Every row gives one point. Each copy is the shape, with its points in the same order, turned, moved and blurred by noise. Some copies are also mirrored. Which?

Shape (7 x 3):
[[ 4.6 -0.5  2.6]
 [ 3.4 -0.1  3.8]
 [ 4.3  5.4 -0.4]
 [ 1.5 -3.0 -3.6]
 [-4.0  1.2 -1.3]
 [ 2.9 -1.5 -0.7]
 [ 0.3 -2.6  1.4]]
Copy 1, 7 rows:
[[ 3.3  2.3 -3.1]
 [ 2.4  3.5 -1.7]
 [ 7.3  0.3  1.6]
 [ 0.0 -4.3 -2.0]
 [-1.5 -1.5  4.5]
 [ 1.6 -1.0 -2.2]
 [-1.1  0.9 -1.2]]
Copy 1 is: mirrored
Copy 2 (7 x 3):
[[ 0.7  0.1  4.4]
 [ 1.4 -1.6  4.1]
 [ 5.4  3.2  0.9]
 [-3.6  2.1 -1.3]
 [ 0.8 -2.3 -4.9]
 [-1.3  1.2  1.2]
 [-1.8 -2.1  0.7]]
Copy 2 is: mirrored
Copy 3 (7 x 3):
[[ 2.4 -1.3  6.3]
 [ 1.9 -0.3  5.5]
 [ 7.8  2.4  3.2]
 [ 1.6 -4.6 -0.4]
 [ 0.4  3.2 -3.0]
 [ 1.9 -2.5  3.0]
 [-0.5 -1.5  2.2]]
Copy 3 is: only turned
Copy 4 (7 x 3):
[[ 3.2 -4.7  1.0]
 [ 1.8 -5.2  0.4]
 [ 5.3 -1.1 -3.8]
 [ 1.6  1.7  4.2]
 [-3.1  1.9 -1.2]
 [ 2.6 -1.2  2.4]
 [-0.9 -2.5  2.5]]
Copy 4 is: mirrored

Shape, 9 rows:
[[-1.4 -0.7 -0.5  3.4]
 [ 2.0 -1.1  1.4  3.9]
 [-3.1 -2.8  2.3  4.7]
 [ 5.3  4.8 -2.6 -1.6]
 [-1.1 -0.2 -0.4  3.0]
 [-0.1  0.3  1.2 -0.4]
 [ 5.8 -2.6 -3.9 -0.8]
 [-1.4 -3.5  2.6  3.6]
 [ 4.0 -2.9 -1.8  1.3]]
Copy 1, 9 rows:
[[ 1.1  0.7 -1.3  3.2]
 [ 2.4 -2.4 -2.7  3.2]
 [-2.0 -0.1 -0.3  6.3]
 [ 4.7  0.1 -5.6 -5.3]
 [ 0.2  1.0 -2.3  2.9]
 [-0.5 -1.2 -1.5 -0.2]
 [ 7.1 -1.0  0.6 -2.2]
 [-1.1 -2.5  0.0  5.6]
 [ 5.8 -1.5  0.5  0.1]]
Copy 1 is: mirrored
Copy 2 (9 x 4):
[[-3.1  0.3 -1.8 -2.1]
 [-0.8 -0.2 -3.7 -4.0]
 [-4.7 -3.3 -1.5 -3.4]
 [ 4.7  6.4 -1.2 -1.8]
 [-2.6  0.8 -2.1 -2.5]
 [ 0.8  0.2  0.3 -2.1]
 [ 3.6  2.3 -5.5  2.4]
 [-2.6 -3.9 -2.3 -2.8]
 [ 1.7  0.4 -5.3  0.3]]
Copy 2 is: mirrored
Copy 3, 9 rows:
[[-2.9 -1.9  0.7  2.7]
 [-0.3 -3.1 -0.1  5.1]
 [-4.5  0.2 -0.4  6.2]
 [ 5.7 -4.6  2.2 -2.3]
 [-2.7 -2.2  1.0  2.5]
 [ 0.4  0.5  0.5  1.6]
 [ 2.8 -5.8 -4.3 -1.6]
 [-2.7 -0.8 -2.2  5.6]
 [ 0.4 -4.7 -3.3  0.7]]
Copy 3 is: mirrored
Copy 4:
[[-1.3 -0.5 -1.4  1.7]
 [ 1.2  1.9 -2.7  0.0]
 [-4.2  1.3 -2.4 -0.7]
 [ 7.8 -0.9  3.0  3.4]
 [-1.1 -0.4 -0.7  1.8]
 [ 0.8 -0.3  1.9 -0.5]
 [ 6.6 -4.3 -2.6 -0.2]
 [-2.6  0.9 -2.5 -1.8]
 [ 3.9 -2.2 -3.2 -0.5]]
Copy 4 is: mirrored

Shape, 12 rows:
[[-3.0 -4.2 -0.6 -0.1  2.9  4.8]
 [ 2.7  2.8 -1.4 -0.2  1.0  4.5]
 [ 0.0  1.7 -1.8 -1.4  2.2 -1.1]
 [ 4.2 -3.3  2.7  0.0 -0.4 -3.1]
 [-2.6 -2.1 -2.2 -1.8  0.7  0.3]
 [-2.5 -1.6  3.4 -2.4 -5.2 -1.8]
 [ 4.2  0.8 -4.5  1.7  0.9 -2.2]
 [ 5.5 -0.6  2.6  5.5 -5.4 -0.4]
 [ 0.8 -0.3 -0.8  6.3 -0.4 -2.9]
 [-1.6 -0.9 -3.4 -3.2  0.7  2.4]
 [-1.6  2.7  0.2  0.1 -1.2 -1.1]
 [ 5.6 -0.1 -1.2  6.4 -0.2  1.8]]
Copy 1 (12 x 6):
[[ 1.9  3.4 -3.7 -3.5  0.0 -0.2]
 [-3.4  3.9  4.3 -0.4 -1.4 -0.2]
 [-2.7  0.2  0.4  1.2  2.1 -3.2]
 [ 0.7 -5.1  3.6 -2.7  3.3  1.0]
 [ 1.0  0.0 -1.4 -0.6  0.9 -3.9]
 [ 2.5 -3.6  3.4 -5.1 -0.4 -7.1]
 [-3.1 -1.8  2.8  3.9  0.2  1.5]
 [-1.5 -6.8  6.4 -3.6 -4.4  1.8]
 [-3.2 -5.6 -0.5  0.0 -2.7  0.5]
 [ 1.2  3.6 -0.5  0.6  0.2 -3.8]
 [-3.1 -1.0  2.0 -1.2 -0.5 -4.6]
 [-3.4 -1.6  2.7 -0.4 -3.6  5.4]]
Copy 1 is: only turned
Copy 2:
[[ 4.9 -1.0  1.1  4.3 -3.4  3.0]
 [-0.4  0.5  2.3 -2.7  0.2  3.3]
 [ 0.1 -0.5  2.6 -0.1  1.1 -1.4]
 [-0.1 -2.8 -4.7  1.8  3.0 -2.1]
 [ 0.7 -0.2  1.9  3.8 -2.0 -0.8]
 [-5.8 -2.3 -1.4  7.7  1.2  0.5]
 [ 0.9  3.6 -0.7 -2.8  1.1 -2.8]
 [-2.6  3.0 -6.9  0.4  4.5  2.9]
 [ 2.0  4.6 -2.2  3.1  3.8 -1.6]
 [-0.2 -0.5  3.2  2.0 -3.8 -0.3]
 [-2.1 -0.1  2.7  2.6  2.7  0.5]
 [ 1.7  4.9 -3.7 -2.9  2.4  2.5]]
Copy 2 is: mirrored
Copy 3 (12 x 6):
[[ 1.0 -2.0  2.7 -2.3  1.8 -0.9]
 [ 3.6  3.7 -3.3  0.1  2.0  1.0]
 [-0.9  0.8 -4.3  1.5 -0.2 -1.6]
 [-0.6 -4.2 -5.3  2.0 -1.7  5.1]
 [-2.6 -0.1  0.1  0.2 -0.8 -0.8]
 [-3.0 -1.3  1.1  6.7 -1.3  4.1]
 [ 0.7  1.7 -6.9 -1.0 -4.1  0.9]
 [ 5.4 -0.9 -3.6  3.8 -5.1  7.6]
 [ 3.5 -2.1 -3.8  2.4 -6.7  0.3]
 [-2.4  2.6  0.1 -0.8  0.9 -0.6]
 [ 0.2  1.2 -2.2  5.1 -1.6 -0.5]
 [ 7.0  0.0 -4.7 -0.9 -4.0  3.2]]
Copy 3 is: mirrored
Copy 4, 12 rows:
[[-2.4  0.3 -0.7  1.4  1.7  7.2]
 [ 0.3  1.9  2.0  1.2 -4.7  2.5]
 [ 0.7  1.3  0.8 -3.1 -0.7  0.8]
 [ 1.6  3.2  1.2  2.5  4.2 -2.5]
 [-2.0  1.6 -2.3 -2.1  1.3  3.0]
 [-6.3  1.6 -1.5  0.4  2.8 -3.7]
 [ 5.5  1.2 -1.2 -0.7 -1.3 -0.9]
 [ 1.6 -1.5  0.2  7.4  0.1 -5.3]
 [ 3.4 -4.1 -0.8  1.0  1.5 -2.2]
 [-1.8  3.4 -2.4 -1.5 -1.2  4.0]
 [-2.0 -0.8  0.5 -1.9 -1.0 -1.6]
 [ 5.3 -1.6  0.6  5.4 -1.9  0.0]]
Copy 4 is: mirrored
